Every row gives one point. Each copy is the shape, with its points in the same order, stretched, turned, moved and blurred by noise. Say if it was mirrored as well.

Shape (7 x 2)
-0.07 -0.15

0.22 -0.29

-0.56 0.21

0.13 -0.92

-0.23 -0.03

0.16 -0.46

-0.33 0.49
Copy 1 (7 x 2)
0.36 0.07

0.42 -0.30

0.17 0.68

1.08 -0.40

0.31 0.25

0.66 -0.29

-0.20 0.52
Copy 1 is: mirrored
Copy 2 (7 x 2)
-0.03 -0.14

0.27 -0.33

-0.38 0.28

0.05 -0.98

-0.10 -0.05

0.20 -0.60

-0.09 0.50
Copy 2 is: only turned

Shape (8 x 3)
0.02 0.54 -1.02

0.03 -0.14 0.54

-0.71 -0.16 -0.48

0.42 -0.18 0.51

0.18 -0.25 0.37

-0.58 0.19 -0.10

0.11 0.21 0.21

0.38 0.10 0.19
Copy 1 (8 x 3)
1.16 -0.59 -0.21

-0.16 0.23 0.32

0.50 -0.70 0.62

-0.22 0.35 -0.03

-0.19 0.08 0.12

0.56 -0.22 0.48

0.26 0.23 0.03

0.23 0.14 -0.22
Copy 1 is: mirrored
Copy 2 (8 x 3)
0.60 1.01 -0.74

-0.07 -0.26 0.35

-0.40 0.33 -0.60

0.37 -0.51 0.43

0.20 -0.47 0.29

-0.22 0.38 -0.15

0.28 0.13 0.17

0.38 -0.04 0.32
Copy 2 is: only turned
Copy 3 (8 x 3)
-0.40 -0.18 -1.06

0.01 0.50 0.47

-1.02 0.15 -0.10

0.34 0.63 0.15

0.02 0.58 0.17

-0.63 -0.08 0.05

0.14 0.14 -0.01

0.22 0.40 -0.15
Copy 3 is: mirrored

Shape (10 x 6)
0.07 -0.24 0.73 -0.38 -0.37 -0.53

-0.23 0.22 -0.33 -0.09 -0.27 0.18

-0.29 0.23 0.23 -0.22 -0.19 -0.16

0.23 0.39 0.36 -0.09 -0.22 -0.39

-0.74 0.40 -0.78 0.01 0.23 0.10

-0.26 -0.24 -0.99 -0.52 -0.30 0.17

0.01 0.58 0.21 -0.34 0.01 0.63

0.17 -0.49 0.79 0.32 -0.43 -0.41

-0.23 -0.21 -0.31 -0.24 0.33 -0.06

1.11 -0.51 0.13 -0.32 -0.45 -0.29
Copy 1 (10 x 6)
-0.25 0.43 0.93 -0.07 -0.23 -0.27

-0.18 -0.30 -0.14 -0.04 -0.38 -0.07

-0.44 0.00 0.27 -0.14 -0.19 0.00

-0.36 0.25 0.24 0.25 0.12 -0.11

-0.25 -0.70 -0.54 -0.52 -0.14 0.00

0.07 -0.87 0.13 -0.28 -0.79 -0.65

-0.43 -0.50 0.31 0.36 -0.32 0.46

0.23 0.85 0.50 -0.06 -0.20 0.00

0.14 -0.56 0.32 -0.44 -0.28 -0.15

0.53 0.07 0.91 0.63 -0.38 -0.66
Copy 1 is: mirrored
Copy 2 (10 x 6)
0.20 0.24 0.14 0.93 0.07 0.49

-0.32 -0.16 -0.19 -0.20 -0.36 -0.29

-0.09 0.33 -0.30 0.32 -0.37 0.07

0.38 0.15 -0.14 0.17 -0.39 0.27

-0.44 0.01 -1.09 -0.40 -0.36 -0.74

-0.78 -0.93 -0.52 -0.07 -0.05 -0.38

-0.57 0.16 -0.19 -0.51 -0.38 0.31

0.59 0.30 0.68 0.55 0.41 0.10

-0.14 0.09 -0.83 0.06 0.23 -0.11

0.54 -0.82 0.48 0.07 0.36 0.57
Copy 2 is: mirrored
